Each point is reached from the start by the listed moves, each made once or not at all, plus a little noise. Is the number of moves made odd or even? Then give how often each move was made.

Moves:
(1): [ 40  -2 -18 -14]
(2): [ -4  56 -12   7]
Start: [-10  -4   2 -28]
Points:
[ 20  50 -28 -37] => even (1, 1)
[-18  51  -6 -24] => odd (0, 1)

Moves:
(1): [36 30  7 -5]
(2): [-22  36  -1  10]
(3): [-4  2 28 -4]
Start: [ -9   3  23 -15]
Points:
[ 21  37  60 -23] => even (1, 0, 1)
[ 28  32  29 -22] => odd (1, 0, 0)
[-14   6  50 -19] => odd (0, 0, 1)

Moves:
(1): [37 10 -8 -1 12  0 -5  1 -1]
(2): [-1 34 -7 -2  3 -8  2 -8  7]
(3): [ 7 10 31  9 15 -1  1 -6 -9]
(4): [-4  1 -3 24  8  5  3 -5  6]
(5): [ -9  -8  -2 -10  42 -15   7  -4   1]
(6): [-9  8 -9 -5  7 29  8  5 -2]
Start: [-14  -8   5  -1  -4   2 -12   3  10]
Points:
[-19  10  28   3  18  30  -5   0   2] => even (0, 0, 1, 0, 0, 1)
[  8  28 -15   8  60 -17  -5 -12  22] => even (1, 1, 0, 1, 1, 0)
[-27  18  -9   9  47 -18   1 -13  24] => odd (0, 1, 0, 1, 1, 0)
[-28  34 -14  15  13  27   1  -5  20] => odd (0, 1, 0, 1, 0, 1)

Moves:
(1): [ 26  -9  -2   2 -11   6  -4   4  -5   7  -3]
(2): [  9  19   2   0   3  -1  -2  17 -16   5 -11]
(3): [ 3 -4 22  6  3  3 -7 -5  6  8  9]
(4): [ -5  -6 -10  31  -4  -3  -1  -6 -16   0   4]
(5): [  6  -2  -7   5  20  -2 -17   3   8   2  -4]
(6): [-7 -2 -4 -1  2 16 -6  2  2 -3 12]
(7): [13 -5  3  0  8 14 23 -3  1 -3 -3]
(8): [ -8 -12  -2   8  -1  -1   1  24  13 -11  -1]
(9): [16 19 -6 16 -8  9 11  2 17  5 -2]
Start: [ -1  -9 -11  -4 -15   3  -3 -20  12  -7  12]
Points:
[57 -3 -2 31  1 45 -4 23 36  1 10] => even (1, 1, 1, 0, 1, 1, 1, 1, 1)
[ 11 -29  -4  38  11  29 -12 -30  12  -4  29] => odd (0, 0, 1, 1, 1, 1, 1, 0, 0)
[ 32 -17 -38  60 -22  12 -12   7  30  -6   3] => odd (1, 0, 0, 1, 1, 0, 0, 1, 1)
[ -2 -23 -12  37   5  16 -32 -25   9  -1  34] => even (0, 0, 1, 1, 1, 1, 0, 0, 0)
[  6 -28  12   8  -5  23  17  -2  29 -12  16] => odd (0, 0, 1, 0, 0, 0, 1, 1, 0)

Moves:
(1): [ 13 -17  -3  19  18   2   1   2 -11 -19   3  20]
(2): [ 13  12 -26  -9   9 -26   1  13  -4  20  -4  10]
(3): [ -6 -29  11 -11  -7 -22  35  -2  14 -28 -14  13]
(4): [-23  17  -7  24  20 -23   2   5  10  17 -27  -3]
(5): [-16   8  38 -22  19  -2 -17  -8 -16  -8 -11  -5]
(6): [ -4   0  10  16 -10  -5   1  -9 -10  -6  14  -2]
(7): [  8  12  -4   5   9   5  13 -12  -8 -20  11  -7]
(8): [ -6   8 -13   2  -3   7   7   8 -19  -5 -16 -10]
(9): [  2   0  -3 -14 -17  -5   7 -13  12  24  -8   8]
(10): [-12 -14  10 -32   4  19  19   0 -19   9  19  -2]
(11): [ -2  16 -11  10  -8  13 -14  10  10   9   4  13]
Start: [  5   2   9   5  -2  11  -2 -19  -3   0  21   4]
Points:
[  8  -6   2  43   1  12   6 -16 -44 -30  20  11] => odd (1, 0, 0, 0, 0, 1, 0, 1, 0, 0, 0)
[  3  14  -6  51  49  -5  12 -25 -12 -21   5  12] => odd (1, 0, 0, 1, 0, 0, 1, 0, 0, 0, 0)
[  4  41 -25  22  38 -34  12 -15  -7  16  -3   3] => odd (0, 1, 0, 1, 0, 0, 1, 0, 0, 0, 0)
[-44  16  45   8  -8 -34  10 -39  17   7 -22  26] => even (0, 0, 1, 1, 1, 1, 0, 0, 1, 0, 1)
[  0 -22   1  -4  11  32  60 -14 -38 -56  24  33] => even (1, 0, 1, 0, 0, 0, 1, 1, 0, 1, 1)
[  8 -23  23 -28  20 -39  22 -26  -5 -12 -11  49] => odd (1, 1, 1, 0, 1, 0, 0, 0, 1, 0, 0)
[  5  -6  24 -35  48   7   1 -14 -51   2  24  24] => even (1, 1, 0, 0, 1, 0, 0, 0, 0, 1, 0)

Moves:
(1): [ 11  -9   8  -4   1   3  -3   4   3  -3  -9 -10  -9  -4   0]
(2): [-5 17  1 -6  8 -8 -6  0  6 -1  0  3  3  0 -5]
(3): [-16 -10  15  -2 -28 -18 -16  10   1 -22   7  -5   4   0 -14]
(4): [ -3  -5   5   6   5 -12   8  -5  -3   6   9   6 -11   5  -7]
(5): [-17  -3   6 -14  11  -8  18  -8  -5   4 -16  -5  10   2   7]
(6): [-13  -8   4  23   2  18  13   0  13  -1 -11   1  18  -2 -19]
(7): [ -6   0  -5  -8  -9 -12  11 -18  15  -6   8  10  -7   3   0]
(8): [  1   6  18  -4   4  -8  -4  20  -2  -3   1  16  -1 -12  13]
(9): [-12   9  -2  10   7   0 -13   2  11  13   3   1  -2   1  17]
(10): [  5   1   5 -10  -5   1  -4  -4   5  13   8   8   3   9  -3]
(11): [ -6  -2   3  -2   0  28  -7   3   4 -12  20  -9  -8   3  -5]
(12): [-13  -8   7  -5   5  -4 -16  12  -6 -11  -5  19   2   6  -5]
(13): [ 24  -1   1  11  14 -19  -2   1   9 -11  17   1   6  -5   7]
(14): [ -2   5  -9  -4   4   2   8  31   1   6 -11  -7  -3  21  -2]
Start: [  6  -7   0  13  -2  -6   4 -20 -11   2   6 -14   6  18  -2]
Points:
[  1 -14  33  21  -7 -34  -9  36   1 -34  47 -11  -4  29  -7] => even (0, 0, 1, 1, 0, 0, 0, 1, 0, 0, 1, 0, 1, 1)
[ 20   9   8   2   5 -17  -4 -36  28 -14  60  -1   3  27  -7] => odd (0, 1, 0, 0, 0, 0, 1, 0, 0, 1, 1, 0, 1, 0)
[ -2 -25  24   1 -28 -27   0  16  -3   0   9 -19  -7  47 -28] => odd (1, 0, 1, 1, 0, 0, 0, 0, 0, 1, 0, 0, 0, 1)
[-16   1  21  -9  28 -54   0  22  19   7  14  32  11  46  32] => even (0, 0, 0, 0, 1, 0, 1, 1, 1, 1, 0, 1, 1, 1)
[  3 -13  40  20  38 -22   0  -3   5  -2  29 -18  -9   9  30] => odd (1, 0, 0, 1, 1, 0, 0, 1, 1, 0, 1, 0, 1, 0)
[ 16 -14  37  -5  -9 -54 -48   5   8 -32  25   0  11  25 -22] => even (1, 1, 1, 0, 0, 0, 0, 0, 0, 1, 0, 1, 1, 0)
